Every row gives one point. The points of each table are mixes of a few directions, plus a little noise. Count the directions of each table, and those that both share. Where both have some left over, give the other angles between the two spaces (their principal angles), to ten degrees, smallest first.

First:
[[  0  60 -33]
 [  0  -7   3]
 [  0 -36  20]
 [  0 -26  15]
 [  0   9  -5]]
Second:
[[ 20  26   3]
 [ 26  35   4]
 [-26 -35  -4]
 [-19 -26  -3]]
Directions: first 1, second 1, shared 0; angles 50

First:
[[  0  -9 -10  37  31  -4]
 [  2  -6 -32 -34 -34 -13]
 [ 23  15  34  -8  18  13]
 [-23  -9 -20   7 -16  -8]
 [-20   3  30  39  24  11]
 [ 19   7  -3 -42 -22  -1]]
Second, 8 rows:
[[  3 -19 -13   0   8   8]
 [  9 -30 -36 -10  10   3]
 [  4 -44 -22  16 -22  32]
 [ 15  60  48  -6   6 -21]
 [ 12 -17 -27  -9 -10   1]
 [-15 -11  -2   5  10   4]
 [-28  45  32   2 -18 -24]
 [  0  16  20   2  17  -3]]
Directions: first 3, second 4, shared 2; angles 50

First (9 x 9):
[[-23 -49 -25  26   0  19 -26 -17 -40]
 [ 27  19  11 -19 -14 -18  10  -5   7]
 [-42 -46  -8   3 -27  25  36  45  26]
 [  0  26  16 -14  28 -39  22   0   6]
 [ 19  11   3  -7 -16   2  -5  -3   4]
 [ 32  37  -1   4  17 -13  17   1   6]
 [-23 -21  -8  17 -17  58 -60  -2   0]
 [  8  21  17 -19   9 -29   4  -9   2]
 [  2   3  -6  10  19  -6   0  -8 -13]]
Second, 9 rows:
[[ 40  33   7  -8  31 -52 -19 -53 -45]
 [ 19  28  -6  12   9  16  16  20  23]
 [-18 -26 -25  33  13  31  -6   6 -13]
 [  9  32  24 -20  -4   1 -47 -20   9]
 [-17 -15  27 -42 -35 -23   8   6  17]
 [  1  -8  -3  -3  -6 -11  36  16   8]
 [-21 -29 -16  20   7  19 -18  -6 -21]
 [-18 -30  -5  -2 -14  -3  34  20   4]
 [  4  15  -3  10   2  21  -4  12  17]]
Directions: first 5, second 4, shared 4

First:
[[-25  22   1  -1  -4  32   9 -11   1  21  -2 -14]
 [ 24  21  -9 -60 -28  15  -2  -6  13  17  10   1]
 [-21  29   8  -3  21   5   2  -1   8   9  -9 -27]
 [-12 -23   6  49  23 -19   0   9 -16 -25  -4  22]
 [  3 -37   5   4  31 -27 -14   0 -14 -14 -18  11]
 [ 18  29  12 -20  -2 -32   7  41   1  31  36 -27]
 [ -8 -25   1  14   0   5  -1  -9  -8  10  -9 -11]
 [ 25  -1 -14 -14 -30   7  -5 -14  23 -16  -2  -5]
 [ -4 -15 -10  31 -12  14   4 -10  -6 -33  -1  48]]
Second (8 x 12):
[[ 10  35  -5 -57 -24  22   5   1   4  26  19  10]
 [ 24 -25  -1  15 -19 -23   1  19  -7   3  22   4]
 [ 11  -2  -2 -56   3   4 -12 -13   3  17 -14  -8]
 [-17  -9   8  45  21 -13   5  11 -12 -14   0   9]
 [ -2   6   4  31   9 -17   2  10  10 -14   2 -19]
 [ 16  24 -15 -34 -44  33   3 -17  24   8   7  -9]
 [ -9 -12   9  30  29 -25  -3  11  -7 -11  -7  -7]
 [-32 -17   1  26  24  18  -1 -21 -13 -15 -28  19]]
Directions: first 6, second 5, shared 5

First (11 x 18):
[[  2 -19  11   0 -14  -4  -4  -1   9  -6   1   1   3   1   3  -7   3  -1]
 [  5 -60  35  -1 -44 -14 -15  -4  28 -18   2   3   9   5   9 -22  12  -4]
 [  2 -17  10   0 -13  -4  -4  -1   8  -5   0   1   3   1   3  -6   3  -1]
 [  3 -28  16   0 -20  -7  -6  -2  13  -8   1   1   4   2   4 -10   6  -2]
 [  3 -32  18   0 -24  -7  -8  -2  15 -10   1   2   5   2   5 -12   6  -2]
 [ -1  17 -10   0  13   4   4   1  -8   5   0  -1  -3  -2  -3   6  -3   1]
 [  2 -19  11   0 -14  -4  -4  -1   9  -6   1   1   3   2   3  -7   4  -1]
 [ -3  35 -21   1  27   8   8   2 -16  11  -2  -1  -5  -3  -5  13  -7   2]
 [ -3  31 -18   1  23   7   8   2 -15  10  -1  -1  -5  -2  -5  11  -6   2]
 [ -3  39 -23   1  29   9   9   3 -19  12  -2  -2  -5  -3  -6  15  -8   3]
 [ -4  52 -30   1  38  12  12   4 -24  15  -2  -2  -7  -4  -8  19 -10   3]]
Second (10 x 18):
[[ 12  18 -44   2   9  -4  -2   4  -1  -5  21   6   3  -7  24  -4  16  19]
 [ -7 -10  32  -4   0  15   5   4   6  -9 -21  -6  -6  14 -10   6  -9  -6]
 [  9  -4 -13   4   2  22   8  14  33 -21   4   6   5   9  22   8  20  26]
 [ -4   2   4   4   2   6   6   1   6   7  -3   1   2  -1  -8   9  -2  -1]
 [  0  21 -23   1  10 -15  -3  -7 -23  18  11   1   0 -13  -4  -3  -5  -6]
 [ -9   1  16  -1   1  -4   1  -6 -12  13  -9  -4  -3  -2 -19   3 -14 -15]
 [ -5  27 -11  -7  15 -20  -7 -11 -48  18   0  -7  -9 -10 -13  -8 -20 -19]
 [ -3 -33  38   0 -18  11   1   3  25 -15 -15  -2   1  13  -3   1   2  -1]
 [  6   6 -28   7  -3 -12  -2  -3   3  12  21   8   8 -14   7  -2  11   7]
 [  1 -29  27  -5 -17   1  -6   1  10 -18 -10  -3  -1  11   4 -10   1  -3]]
Directions: first 1, second 4, shared 1
